Each point is reached from the start by the listed moves, each made once or not at all, plus a little noise. Say if it took an odd or an even number of moves. Then give how often each move was made.
In the rows, zero is written as 128.

Moves:
(1): [182 129 115 139 138 119]
(2): [123 177 109 118 116 124]
(3): [138 149 177 123 140 121]
Start: [132 106 122 169 129 132]
Points:
[193 130 159 174 152 115] -> even (1, 0, 1)
[195 180 140 167 133 112] -> odd (1, 1, 1)
[132 106 119 166 133 133] -> even (0, 0, 0)

Moves:
(1): [163 133 124 131 128 126 129 137 132 114]
(2): [119 173 118 121 132 122 131 123 139 133]
(3): [134 134 170 115 131 135 139 123 138 122]
(4): [121 131 133 177 133 132 142 125 147 137]
(5): [121 120 130 129 172 130 109 125 130 115]
(6): [125 132 118 130 127 165 140 136 134 136]
(7): [126 127 115 122 135 123 166 135 116 128]
(8): [114 129 130 125 125 123 118 164 134 125]
Start: [119 132  95 110 148 131 152 121 123 123]
Points:
[131 188 105 139 209 169 213 129 166 114] -> odd (1, 1, 1, 1, 1, 1, 1, 0)
[124 184 118 135 209 126 191 156 163 105] -> odd (1, 1, 1, 1, 1, 0, 1, 1)
[ 95 124  88 100 196 123 161 163 117 110] -> odd (0, 0, 0, 0, 1, 0, 1, 1)
[ 94 182  78 100 148 156 158 158 145 133] -> odd (0, 1, 0, 0, 0, 1, 0, 1)
[ 83 174  65  96 198 153 177 164 135 120] -> odd (0, 1, 0, 0, 1, 1, 1, 1)
[108 181 121  93 197 170 161 115 153 116] -> even (0, 1, 1, 0, 1, 1, 0, 0)

Moves:
(1): [173 129 121 124 128 128 120 118 138 119 137 144 131 134 130 130 123]
(2): [123 184 137 133 144 124 100 124 137 135 115 121 124 132 124 114 115]
(3): [134 120 171 141 132 131 131 122 126 135 132 128 127 133 120 140 135]
(4): [136 136 120 202 112 118 143 129 125 111 117 124 136 128 145 119 113]
(5): [119 117 119 134 175 143 124 130 110 141 136 135 130 111 146 121 137]
(6): [134 123 126 127 114 172 124 109 133 119 125 127 126 128 142 130 129]
(7): [144 145 119 119 145 142 183 123 133 121 123 119 136 137 125 128 133]
(8): [140 132 125 124 126 151 124 180 137 130 107 128 134 122 122 134 135]
(9): [108 111 128 142 145 120 129 116 184 134 142 143 148 115 130 144 122]
(10): [144 129 114 132 120 140 140 130 127 202 129 129 121 135 127 128 105]
(11): [125 140 128 139 116 133 128 148 129 123 183 129 127 127 120 132 136]
(12): [117 130 134 130 122 136 137 129 122 125 130 170 133 136 127 135 122]
(13): [130 116 129 126 121 130 115 123 115 136 122 125 192 117 102 123 138]
(14): [122 128 123 135 142 136 117 132 135 126 136 122 134 167 131 127 120]
Start: [101 132 112  79 172  96 130 117 140  50 125 126 113 135 111 162 142]
Points:
[ 96 149 151 122 211 111  92  98 191 149 132 131 188 169  79 169 109] -> even (0, 1, 1, 0, 0, 0, 0, 0, 1, 1, 0, 0, 1, 1)
[114 102 146  92 200 184 104 140 125  71 105 135 175 106  99 176 178] -> odd (0, 0, 1, 0, 1, 1, 0, 1, 0, 0, 0, 0, 1, 0)
[141 146  96 162 157 143 194  92 205  13 186 185 149 143 127 181 127] -> odd (1, 0, 0, 1, 0, 1, 1, 0, 1, 0, 1, 1, 0, 0)
[121 112 148 121 226 148 126 160 189  59 199 210 139 114 111 199 163] -> odd (1, 0, 1, 0, 1, 0, 0, 1, 1, 0, 1, 1, 0, 0)
[104 158  84 190 234 135 100 159 184 148 111 128 203 135 120 147 107] -> even (0, 1, 0, 1, 1, 0, 0, 1, 1, 1, 0, 0, 1, 1)
[147 101 126 182 158 152 124  67 193 103 141 187 217 175 116 183 101] -> odd (1, 0, 1, 1, 0, 1, 0, 0, 1, 1, 0, 1, 1, 1)

Moves:
(1): [169 128 103 106 134 122 127 126 127 140 114 116 133 137 123 114 128 119
 136 126 120 130 131 112 112 125]
(2): [124 172 128 145 125 107 148 109 135 101 101 145 121 133 144 105 144 115
 119 139 130 121 136 136 107 122]
(3): [143 132 164 136 135 128 124 128 139 121 113 110 119 128 123 139 137 124
 133 135 118 123 122 129 130 133]
(4): [142 118 122 175 122 139 115 141 136 124 145 112 148 140 129 124 112 129
 100 123 130 114 116 136  93 128]
(5): [129 141 122 134 160 140 116 117 119 135 133 131 131 124 125 134 145 125
 120 120 125 117 129 144 124 124]
(6): [130 145 136 111 119 153 121 127 141 132 121 123 128 124 133 133 126 128
 121 129 139 142 129 121 128 127]
(7): [135 118 124 133 125 139 163 128 128 132 126 141 132 133 128 139 133 116
 110 136 116 147 118 126 124 134]
(8): [128 145 140 126 135 137 124 168 142 128 107 152 122 127 128 137 119 119
 122 136 129  97 149 137 134 142]
(9): [105 139 103 120 139 106 123 119 194 159 133 137 124 123 130 133 127 116
 133 143 113 132 130 101 136 129]
(10): [140 157 132 147 132 106 129 130 114 190 130 139 120 149 124 119 109 123
 117 135 136 145 118 166 132 144]
(11): [130 138 135 120 135 122 126 130 123 124 160 134 118 115 133 131 130 124
 119 122 129 129 133 113 116 140]
(12): [131 130 136 133 134 136 125 105 131 139 132 154 134 147 123 133 107 146
 147 101 120 129 139 123 129 134]
(13): [115 129 135 117 124 108 122 131 116 138 133 123 178 130 129 131 137 130
 140 126 113 109 132 127 123 116]
(14): [130 136 123 106 112 135 123 134 132 116 154 113 111 175 132 136 145 118
 125 113 138 127 127 141 132 148]
(15): [138 123 128 126 137 119 120 129 135 133 119 125 132 136 174 128 131 137
 129 124 136 113 105 128 138 135]
(16): [130 140 101 135 120 118 111 144 123 124 122 128 123 131 145 173 135 129
 120 135 125 147 131 108 125 118]
(17): [142 124 116 145 123 140 113 141 142 142 149 138 122 123 133 131 169 118
 149 129 138 152 142 136 119 136]
(18): [127 136 124 120 138 110 157 148 149 119 142 122 115 137 115 119 133 185
 129 123 139 129 119 137 109 110]
(19): [129 143 107 126 147 143 142 129 114 114 126 105 127 123 131 124 102 119
 172 143 132 134 113 134 116 137]
(20): [142 117 125 127 127 131 118 130 116 117 146 150 138 134 119 124 132 135
 114 183 129 115 123 120 147 128]
(21): [134 123 126 128 131 110 134 117 135 122 121 137 133 121 124 142 129 125
 126 129 165 129 122 133 132 139]
(22): [133 116 136 118 145 119 113 139 141 119 122 121 144 131 134 116 111 133
 114 139 112 161 137 145 122 129]
(23): [121 129 126 128 133 133 135 115 129 133 130 118 118 128 144 130 130 136
 130 149 127 110 150 126 110 131]
(24): [142 128 135 129 102 118 122 113 149 117 148 124 134  99 135 144 126 116
 131 114 116 118 123 163 119 103]
Start: [120 131 107 121 137 144 124 113 122 133  99 123 157 105 126 117 163  88
 163 142 125 114 118 173 111 104]
Points:
[198 214 104 115 148 104  68 109 244 124  95 129 219 145 180 149 208  32
 120 189 136  11  99 209  74 113] -> even (1, 1, 1, 1, 1, 1, 0, 1, 1, 0, 0, 0, 1, 1, 1, 0, 0, 0, 0, 1, 1, 0, 0, 1)
[181 193 102 169 144 120 140 172 244 194 147 144 206 105 116 165 162  80
 166 234 146 109  81 249  64 118] -> even (0, 0, 1, 1, 0, 1, 1, 1, 1, 1, 0, 0, 1, 0, 0, 0, 1, 1, 1, 1, 1, 0, 0, 1)
[199 200  66 139 144 111 109 164 216 113 104 151 143 182 197 164 197  32
  87 222 103  75 102 122  69 151] -> even (1, 1, 1, 1, 0, 0, 1, 1, 1, 0, 1, 0, 0, 1, 1, 1, 0, 0, 0, 1, 0, 0, 0, 0)

Moves:
(1): [147 142 128 138 133 136 137 121 125 127 137 134 133 125 109 141 151 130
 155 131 142 127 118 107]
(2): [111 154 134 112 138 138 127 138 142 132 113 136 123 115 107 114 128 127
 131 108 127 113 145 120]
(3): [137 127 160 125 132 144 128 137 118 117 143 126 120 135 128 117 140 133
 127 128 134 146 130 124]
(4): [107 123 139 141 127 114 131 123 136 127 156 120 126 131 133 121 122 129
 141 132 133 115 142 110]
(5): [133 118 118 133 150 128 123 118 132 133 138 137 128 144 129 127 119 136
 126 126 124 141 141 141]
(6): [117 126 125 139 118 152 137 124 138 127 138  97 123 114 133 112 128 148
 119 124 115 138 133 125]
(7): [129 120 118 133 130 125 154 137 138 125 137 121 123 158 124 117 133 116
 136 136 113 120 117 119]
(8): [136 120 136 142 118 136 122 148 134 141 128 144 109 139 112 120 126 133
 133 114 115 120 116 122]
(9): [126 113 125 118 118 132 140 121 141 113 117 125 146 127 126 120 116 113
 142 109 142 130 130 140]
(10): [117 117 134 119 119 136 130 115 134 138 135 124 120 129 128 134 130 123
 131 120 121 131 124 119]
(11): [139 135 127 119 126 131 126 128 122 127 144 128 129 138 135 125 127 137
 119 118 142 125 125 130]
(12): [119 126 137 122 122 134 136 131 117 111 131 159 146 146 118 115 116 144
 135 122 115 161 100 132]
(13): [131 136 144 121 134 126 134 140 120 118 138 124 151 125 121 130 124 138
 121 127 114 116 132 133]
(14): [128 121 111 142 113 127 102 132 124 120 125 134 143 157 139 137 149 111
 145 131 133 106 130 132]
(15): [131 140 134 133 132 126 117 124 136 135 133 122 131 125 136 125 135 120
 139 131 133 133 103 127]
(16): [129 124 116 127 128 154 134 130 125 125 133 119 113 117 148 154 122 132
 130 118 138 132 118 128]
(17): [119 110 133 126 142 123 137 125 139 122 148 123 135 117 124 127 157 138
 122 134 140 120 123 133]
(18): [124 149 120 115 126 124 119 148 126 147 120 115 134 143 128 145 123 158
 141 157 155 121 140 137]
(19): [119 121 114 121 124 123 129 138 119 129 134 127 128 110 124 129 132 119
 135 127 115 142 137 137]
(20): [130 132 144 129 119 129 139 146 148 135 135 140 143 138 124 138 121 123
 106 143 134 124 131 121]
(21): [118 120 135 138 129 147 157 117 104 140 128 119 141 128 129 127 128 133
 119 129 135 121 131 138]
(22): [129 129 122 131 135 125 125 127 108 136 128 107 130 138 130 139 131 129
 118 114 141 155 124 122]
(23): [135 124 130 129 126 128 145 141 130 136 113 123 140 115 155 127 138 134
 135 138 127 129 144 116]
(24): [129 139 134 143 131 116 135 125 131 131 140 127 122 132 128 145 138 129
 135 116 122 138 128 145]
Start: [115 154 115 145 128 156 134 154 109  98 135 125 133 122 131 133 121 133
 153 131 129 135 125 117]
Points:
[133 154 110 179 140 228 210 123  83 106 182  85 177 133 172 154 137 182
 189  73 172 228  83 132] -> even (1, 0, 0, 0, 1, 1, 0, 0, 1, 0, 1, 1, 0, 0, 1, 1, 0, 0, 0, 0, 1, 1, 1, 1)
[110 189 175 166 155 182 200 186 139 124 249  71 154 146 130 125 170 153
 177 104 119 183 149  63] -> even (1, 1, 1, 1, 1, 1, 1, 0, 0, 1, 1, 0, 1, 0, 1, 0, 0, 0, 1, 1, 0, 1, 1, 1)
[ 95 188 102 144 147 200 150 171  73 149 191  76 182 140 161 188 159 164
 215 117 190 123 158  89] -> odd (1, 1, 0, 1, 1, 0, 0, 0, 0, 1, 1, 0, 1, 1, 1, 1, 0, 1, 1, 0, 1, 1, 1, 0)
[134 167 148 158 173 134 146 164 122 112 214 108 177 154 137 165 149 157
 114 115 157 166 107 147] -> even (0, 0, 0, 0, 1, 0, 0, 0, 0, 0, 1, 0, 1, 0, 1, 0, 1, 0, 0, 1, 0, 1, 0, 1)
[ 80 143 144 156 134 199 144 200 135 121 218  94 143 216 146  87 172 199
 204 118 151 159 115  76] -> even (0, 1, 1, 1, 1, 1, 1, 1, 0, 1, 1, 1, 0, 1, 1, 0, 1, 1, 0, 0, 0, 1, 1, 0)

Moves:
(1): [136 129 142 113 115 127 119 127 133 127 135 133 108 122 135 130 141 140
 140 125 132 120 123 125]
(2): [121 103 131 141 123 143 128 148 125 147 128 117 115 140 147 133 113 127
 116 117 130 127 134 125]
(3): [126 136 129 146 100 126 135 116 103 138 128 147 124 114 122 131 130 136
 131 111 134 149 128 131]
(4): [129 121 130 129 125 120 121 123 128 130 129 137 132 129 131 130 136 133
 138 140 132 134 132 134]
(5): [111 131 135 140 128 134 153 115 123 130 106 139 106 129 129 140 141 139
 121 134 121 133 133 128]
(6): [118 123 117 126 138 117 129 122 140 130 125 134 132 131 125 134 119 123
 124 119 120 136 139 125]
(7): [124 138 123 120 136 136 115 132 121 130 120 112 140 123 148 124 122 134
 147 130 136 125 119 106]
(8): [127 115 120 141 134 140 143 128 134 116 124 126 121 123 124 123 124 122
 137 131 126 127 139 141]
(9): [131 137 132 128 113 122 123 124 137 124 125 124 134 127 130 120 128 134
 136 127 134 122 111 136]
(10): [119 127 126 124 127 125 128 143 127 128 128 134 149 114 118 115 131 122
 121 125 133 112 128 119]
(11): [123 120 139 128 137 122 127 120 118 145 135 143 128 133 123 152 134 109
 132 113 135 113 122 119]
(12): [125 152 122 111 118 131 130 136 148 148 130 114 123 144 123 129 140 138
 132 120 136 120 128 132]
(13): [137 115 119 146 128 141 135 121 127 142 130 137 135 137 131 120 132 101
 113 120 131 122 141 109]
(14): [140 132 119 113 140 124 135 130 139 122 118 135 127 118 115 127 134 139
 126 131 128 121 125 132]
(15): [133 128 121 138 138 122 136 129 131 117 134 136 136 138 142 125 132 132
 130 121 131 121 136 136]
(16): [144 141 132 117 144 117 141 132 143 132 128 120 143  98 132 113 134 115
 130 117 130 114 103 133]
(17): [134 126 128 125 112 119 131 133 124 132 133 127 135 138 133 123 121 124
 130 119 132 123 128 108]
(18): [127 137 132 130 117 128 137 128 135 129 128 130 121 125 133 132 120 134
 123 135 140 130 126 129]
(19): [131 107 128 157 130 130 130 132 125 113 129 128 127 130 124 152 125 120
 130 129 126 136 148 115]
(20): [128 119 135 124 119 128 114 114 115 113 123 131 156 126 140 129 115 127
 126 130 113 127 143 128]
(21): [144 138 148 111 135 146 130 142 139 131 128 119 120 147 129 132 137 130
 135 115 133 130 119 119]
(22): [131 133 133 134 126 116 125 119 132 139 140 142 129 123 124 122 125 147
 134 135 105 121 121 118]
(23): [116 136 136 122 122 116 129 110 121 149 124 127 125 116 111 112 126 133
 124 110 136 124 140 119]
(24): [122 129 127 119 126 124 130 121 137 128 136 121 142 132 124 126 125 134
 118 122 125 127 122 130]
Start: [132 122 123 137 121 136  99 139 137 115 146 147 145 137 134 132 122 137
 126 112 111 113 116 117]
Points:
[128 131 132 161  94 108 130 119 143 191 184 192 187 169  97 141 135 121
 117   7 122  82 154  32] -> odd (0, 0, 1, 0, 0, 1, 0, 0, 0, 1, 1, 1, 1, 0, 1, 0, 1, 0, 1, 0, 1, 1, 1, 1)
[133 111 163  90 111 160  89 139 138 168 145 148 174 135 151 126 115 132
 112  49 146  55 122  38] -> even (1, 1, 0, 0, 0, 0, 1, 0, 0, 1, 1, 0, 1, 1, 0, 0, 0, 1, 0, 1, 1, 0, 1, 1)
[111 137 120 140 117 101 134 106 179 121 128 207 176 130 127 146 137 172
 143 109 101  68 137 129] -> odd (0, 0, 0, 1, 1, 1, 0, 1, 1, 1, 1, 1, 0, 1, 1, 0, 0, 1, 0, 1, 0, 1, 0, 0)
[166 129 150 171  68 138 144 156 164 177 172 157 149 125 138  94 141 139
 144  13 136  60 125  62] -> odd (1, 1, 1, 0, 0, 0, 0, 1, 1, 1, 0, 1, 1, 0, 1, 1, 1, 0, 1, 0, 1, 1, 1, 0)
[ 93 100 142 168 117 110 121 109 118 147 143 174 171 119 115 142 123 146
 150  90 109  81 141  44] -> odd (0, 0, 0, 1, 1, 0, 1, 1, 0, 1, 1, 0, 0, 0, 0, 0, 1, 0, 1, 0, 0, 1, 1, 1)
[157 142 131 116  86 126 117 160 171 165 165 169 114 171 149 139 134 192
 144  46 110 100 116  88] -> even (1, 1, 1, 0, 0, 1, 0, 0, 0, 0, 0, 1, 0, 1, 1, 0, 1, 0, 0, 0, 1, 1, 0, 0)
[164 149 141  93 116 164 106 167 192 127 121 103 169 128 179 117 117 161
 163  97 140  83  87 125] -> odd (0, 1, 0, 1, 0, 0, 1, 1, 1, 0, 0, 1, 0, 1, 0, 1, 0, 1, 0, 1, 1, 0, 0, 0)
[105 144 157 112  72 136 124  84 148 146 127 167 127 139 119 140 148 185
 146  61 111 133 155 119] -> odd (1, 0, 1, 1, 1, 1, 0, 1, 0, 0, 0, 1, 0, 0, 0, 0, 0, 0, 0, 1, 1, 0, 1, 1)
[125 119 146 109  99  99 103 101 155 107 151 187 188 103 125 116 131 160
 142  88 140  56 129 125] -> even (1, 0, 0, 1, 0, 0, 0, 1, 1, 1, 1, 0, 0, 1, 1, 0, 0, 1, 0, 1, 0, 0, 1, 1)
